Each row of a before or after table is a point. One or more steps were done to the points. Then noise was added and the rows were shuffled. The steps act on how far a point lies along the listed directions, d1 being the first. Name the steps. A step turns or swaps two directions, mirrors them in a line or flattens them onto one, adds a multiple of one to another, or multiplies one. Angles are multiples of 10 degrees, from the lower direction toward the higher: turns from -170 to 170, lines from 10 to 170 but not 90. Use the fewest steps. Two steps may share a direction if one is a turn and the other turns, adds or multiplies; they go together, in the order done. Otherwise the lowest direction goes first.

Directions:
(1): [-6.7 -1.4 -2.4]
(2): [ 1.4 -7.1  0.4]
Before (8 x 3):
[[-7.8 -2.2 -2.5]
 [-2.4 -0.1  0.5]
 [ 3.7  3.7  2.6]
 [ 2.6 -4.6  4.7]
 [ 5.6 -0.3  3.3]
 [ 8.0 -3.4  4.9]
 [ 7.2 -1.7  4.5]
 [-3.9  4.5 -2.4]]
After (8 x 3):
[[-4.4 -3.6  2.8]
 [ 2.8  5.0  0.7]
 [-1.4 -8.4  1.6]
 [ 0.3 -6.2  0.8]
 [-3.5  7.1 -0.4]
 [-0.9  2.6  0.9]
 [ 4.4 -3.9  1.8]
 [-3.1 -9.7  1.4]]
Steps: turn d1 and d2 by -80 degrees

Directions:
(1): [-8.5  3.4  3.8  2.8 -0.1 -6.2  2.9 -2.0  0.9]
(2): [-0.2 -0.9  2.9 -2.8 -1.0 -0.2  5.1  4.8 -9.5]
(3): [-3.3 -6.2  0.6  3.2 -9.1  3.6  1.0  0.5  1.6]
(4): [-2.2  2.9 -5.8 -2.3 -1.1 -0.7  2.8  8.6  4.6]
(5): [-0.7  2.0  2.9 -6.6 -5.3 -3.2 -7.8  1.1 -0.3]
(6): [-3.1  4.2 -7.3 -2.4 -3.0  2.7  0.9 -6.0 -4.2]
Before (9 x 9):
[[ 1.7 -7.8  3.3 -0.1  0.8  0.7 -3.9  5.8  2.2]
 [ 7.2 -3.6 10.8 -1.6  1.8 -2.1 -2.5  4.6 -0.9]
 [-5.1  2.5 -3.3 -2.7 -4.5 -1.5 -1.3 -6.3  1.6]
 [-0.3  5.8 -3.5 -0.6  9.5 -3.1  5.2 -3.3 -8.1]
 [ 5.4 -9.4  5.0  0.3 -3.5  2.9 -0.3  1.7 -4.5]
 [ 0.9 -3.7  8.6  3.1  1.4 -0.5  3.5  0.5 -4.3]
 [-1.5  4.2 -1.9 -1.3 -0.4 -4.1  0.4  5.1  3.1]
 [-3.7  6.2  0.0 -5.7 -1.5 -1.7 -3.4  4.9  1.3]
 [ 1.5  4.6  2.9 -0.9  3.8 -5.3  3.2  7.0 -6.9]]
After (9 x 9):
[[ 2.8  0.9 -9.1  0.8  3.9  1.2  1.3  2.2  8.4]
 [ 0.3  0.9  2.7  2.1  1.0 -1.2  0.3 -6.1 -5.2]
 [-2.7 -0.8  1.4  9.8 -2.5 -0.9 -1.6 -7.4  3.7]
 [-3.2  0.7 -1.9  5.3  1.6 -0.3  4.3  2.6  7.9]
 [-2.6  3.0  1.0 -7.5 -3.6 -3.8 -0.7  0.3 -4.3]
 [ 0.4 -0.7 -7.2  6.5  0.5  6.1  7.4 -3.2  4.9]
 [-4.2 -6.9  7.1  3.9 -7.8 -3.0 -5.5 -1.3  4.5]
 [-3.0  3.4  0.6 -0.2 -0.7  2.8 -1.6 -7.9 -5.2]
 [ 1.0 -2.4 -6.6  2.1  7.3  3.8  2.7 -0.3  0.1]]
Steps: mirror d1 and d2 in the line at 10 degrees; turn d3 and d4 by 150 degrees; swap d5 and d6
